Each row is a point. The ring and each string are closed loops that go straight from each point to the next, and from the last back to the first. Before rounding, they use only three directions, however many columns there are. How many times does the string pass through the ring? Passing back the other way cancels.

Ring:
[[ 0.86  1.78 -0.57 -0.21]
 [ 0.43  2.41 -0.40  1.22]
 [-0.86  2.30 -1.07  2.11]
 [-1.75  1.70 -1.53  2.21]
 [-2.10  0.10 -1.25  1.51]
 [-1.39 -0.36 -0.91  0.48]
 [ 0.24  0.73 -0.90 -0.78]]
String, 23 rows:
[[-2.57  0.85 -2.30  1.57]
 [-2.07  0.66 -1.99  1.07]
 [-2.48 -0.40 -1.56  1.16]
 [-2.24 -1.40 -0.53  1.15]
 [-1.10 -0.30 -0.20  1.03]
 [-0.74  0.91 -0.93  0.77]
 [-1.09  0.44 -1.58 -0.02]
 [-1.33 -0.38 -1.60 -0.50]
 [-1.32 -1.03 -0.67  0.04]
 [-1.21 -0.64 -0.28  0.75]
 [-1.00  0.27 -0.54  1.01]
 [-1.38  0.51 -1.32  0.79]
 [-2.23  0.46 -2.15  0.88]
 [-3.08  0.20 -2.11  1.90]
 [-2.60  0.57 -1.44  2.42]
 [-1.66  0.74 -0.55  2.40]
 [-2.41  1.57 -1.77  2.71]
 [-2.33  2.12 -2.37  2.37]
 [-1.64  1.99 -2.24  1.41]
 [-1.05  1.50 -1.51  1.04]
 [-0.92  1.01 -0.53  1.63]
 [-2.05  1.02 -0.94  2.73]
 [-2.98  0.94 -1.98  2.64]]
Times through: 1

Ring (7 x 6):
[[-2.48 -1.20 -0.29  0.43 -1.43 -0.53]
 [-2.98 -1.65  1.29 -0.38 -0.66  0.30]
 [-0.66 -1.63  2.79 -1.37  0.76  1.57]
 [ 1.60 -0.96  1.95 -1.24  1.12  1.60]
 [ 2.56  0.01 -0.34 -0.37  0.66  0.70]
 [ 1.91  0.28 -1.74  0.39 -0.20 -0.18]
 [-0.23 -0.26 -1.95  0.94 -1.39 -0.92]]
String (25 x 6):
[[-1.51 -0.83 -0.05 -0.06 -0.45  0.04]
 [-2.09 -2.11  1.45  0.05 -1.60  0.00]
 [-3.76 -2.66  2.74 -0.53 -1.23  0.48]
 [-4.16 -1.41  1.74 -1.07  0.49  0.86]
 [-1.80 -0.91  0.86 -0.71  0.40  0.69]
 [-0.39 -1.99  2.50 -0.76 -0.36  1.01]
 [-1.05 -2.62  4.02 -1.35 -0.03  1.61]
 [-2.40 -1.85  3.02 -1.46  0.71  1.50]
 [-2.36 -0.96  1.18 -0.96  0.70  0.89]
 [-1.12 -1.42  1.44 -0.58 -0.18  0.68]
 [-2.04 -2.28  2.47 -0.57 -0.87  0.67]
 [-3.85 -2.86  2.56 -0.17 -1.88  0.13]
 [-3.59 -0.52 -0.55 -0.16 -0.08 -0.12]
 [-3.33 -1.08 -0.86  0.68 -1.70 -0.90]
 [-1.17 -1.47 -1.10  1.44 -3.04 -1.41]
 [ 0.30 -1.10 -0.49  0.71 -1.72 -0.54]
 [-0.61 -0.46 -0.41 -0.09 -0.12  0.12]
 [-0.35  0.35 -2.71  0.89 -0.86 -0.95]
 [ 1.95  0.08 -3.17  1.71 -2.19 -1.52]
 [ 2.44 -0.51 -1.98  1.43 -2.25 -1.12]
 [ 0.10 -0.42 -0.85  0.27 -0.58 -0.18]
 [-1.09  0.12 -1.66  0.24 -0.13 -0.33]
 [-0.87 -0.08 -2.71  1.29 -1.74 -1.37]
 [ 0.00 -1.53 -1.15  1.64 -3.34 -1.48]
 [-0.52 -1.43  0.12  0.50 -1.68 -0.37]]
Times through: 0

Ring:
[[ 1.77 -1.85  0.69  1.81 -0.44 -0.05 -1.10  1.76  1.11]
 [ 2.79 -1.93  1.84  1.66 -1.18 -0.18 -1.49  1.95  0.14]
 [ 3.01 -1.41  2.27  1.14 -1.50 -0.43 -1.18  1.50 -0.85]
 [ 2.06 -0.40  2.00  0.23 -1.28 -0.48 -0.66  0.76 -1.08]
 [-0.09  0.89  0.94 -0.91 -0.44 -0.23 -0.10 -0.06 -0.22]
 [-1.55  1.43 -0.32 -1.18  0.39 -0.10  0.49 -0.56  0.68]
 [-2.52  1.35 -2.14 -0.57  1.39 -0.19  1.48 -0.95  1.58]
 [-2.42  0.85 -2.91  0.19  1.74 -0.30  1.86 -0.89  1.91]
 [-0.98 -0.51 -2.37  1.39  1.33 -0.26  1.12  0.11  2.04]
 [ 0.09 -1.16 -1.27  1.70  0.69 -0.14  0.20  0.85  1.85]]
String (23 x 9):
[[ 1.74 -1.02  0.75  1.17 -0.60 -0.45 -0.29  0.92 -0.10]
 [ 1.75 -0.86  0.79  1.04 -0.64 -0.53 -0.14  0.76 -0.35]
 [ 4.21 -1.49  2.86  1.31 -2.07 -0.92 -0.78  1.26 -2.32]
 [ 3.84 -1.13  3.32  0.71 -2.20 -0.69 -1.23  1.32 -2.15]
 [ 1.50 -0.51  2.01  0.12 -1.09 -0.05 -1.32  1.19 -0.05]
 [ 1.35 -0.56  0.49  0.84 -0.46 -0.56  0.14  0.49 -0.33]
 [ 3.52 -1.42  1.88  1.51 -1.50 -0.92 -0.29  1.02 -1.75]
 [ 4.26 -2.10  3.00  1.71 -2.04 -0.57 -1.55  1.97 -1.41]
 [ 3.90 -2.37  2.13  2.20 -1.55 -0.54 -1.24  1.98 -0.76]
 [ 1.61 -1.27  0.50  1.43 -0.42 -0.34 -0.41  1.13  0.39]
 [ 0.57 -0.70  0.63  0.61 -0.25  0.09 -0.90  1.14  1.14]
 [ 0.79 -2.01 -0.61  2.23  0.38  0.15 -0.80  1.76  2.37]
 [-0.43 -1.37 -2.99  2.50  1.55 -0.41  1.35  0.41  2.31]
 [-0.54 -0.51 -2.45  1.57  1.22 -0.58  1.61 -0.17  1.34]
 [-0.50 -0.17 -0.34  0.34  0.35  0.08 -0.26  0.60  1.55]
 [-1.70  0.00 -2.28  0.75  1.43 -0.04  0.91  0.00  2.38]
 [-2.20 -0.05 -4.12  1.50  2.29 -0.45  2.37 -0.69  2.52]
 [-1.39 -0.29 -2.16  1.00  1.34 -0.03  0.75  0.21  2.40]
 [-0.11 -0.39 -0.56  0.73  0.36 -0.14  0.09  0.51  1.23]
 [ 0.34 -1.29 -1.97  2.21  0.91 -0.52  1.05  0.47  1.42]
 [ 1.60 -2.28 -0.25  2.52  0.04 -0.08 -0.73  1.82  1.69]
 [ 2.95 -2.70  1.77  2.31 -1.06  0.11 -2.12  2.66  1.07]
 [ 4.33 -2.93  2.38  2.64 -1.68 -0.41 -1.73  2.50 -0.44]]
Times through: 0
String:
[[-1.59 -0.21 -4.09  1.79  2.11 -0.75  2.74 -0.83  1.84]
 [-1.35 -0.81 -3.83  2.19  2.05 -0.46  2.01 -0.16  2.53]
 [-0.25 -0.68 -0.25  0.75  0.33  0.24 -0.68  1.07  2.00]
 [ 0.35 -0.75 -0.36  1.04  0.20 -0.16 -0.08  0.76  1.16]
 [ 1.02 -1.26 -0.66  1.78  0.20 -0.44  0.30  0.79  0.82]
 [ 2.73 -2.76  0.99  2.65 -0.69 -0.04 -1.54  2.41  1.19]
 [ 2.49 -2.13  2.31  1.49 -1.23  0.32 -2.50  2.58  1.08]
 [ 0.88 -0.71  0.92  0.58 -0.45  0.01 -0.93  1.13  0.78]
 [ 2.12 -1.30  1.02  1.37 -0.77 -0.43 -0.53  1.16 -0.14]
 [ 4.12 -2.06  2.30  1.97 -1.74 -0.78 -0.89  1.62 -1.51]
 [ 4.10 -1.69  3.07  1.33 -2.09 -0.66 -1.33  1.65 -1.76]
 [ 1.41 -0.53  1.98  0.12 -1.05  0.00 -1.39  1.24  0.10]
 [ 1.16 -0.29  1.71 -0.01 -0.91 -0.08 -1.06  0.96  0.00]
 [ 1.46  0.13  2.33 -0.51 -1.31 -0.25 -1.00  0.69 -0.87]
 [ 1.03  0.91  1.85 -1.00 -1.14 -0.60 -0.01 -0.19 -1.62]
 [ 0.08  0.72  0.20 -0.38 -0.19 -0.56  0.68 -0.38 -0.51]
 [ 0.05  0.01 -0.01  0.23  0.03 -0.23  0.09  0.30  0.58]
 [-1.44  1.27  0.52 -1.43  0.07  0.26 -0.49  0.02  1.08]
 [-3.22  2.42 -1.13 -2.07  1.04  0.10  0.90 -1.18  1.36]
 [-2.70  1.71 -2.37 -0.79  1.47 -0.37  1.96 -1.38  1.20]
 [-1.13  0.52 -1.36  0.11  0.81 -0.32  1.02 -0.37  1.04]
 [-1.44  0.53 -0.84 -0.24  0.71  0.10  0.17  0.08  1.71]
 [-3.21  1.03 -3.59  0.13  2.21 -0.17  2.05 -1.03  2.57]
 [-2.90  0.49 -5.56  1.56  2.95 -0.89  3.88 -1.69  2.19]]
Times through: 0
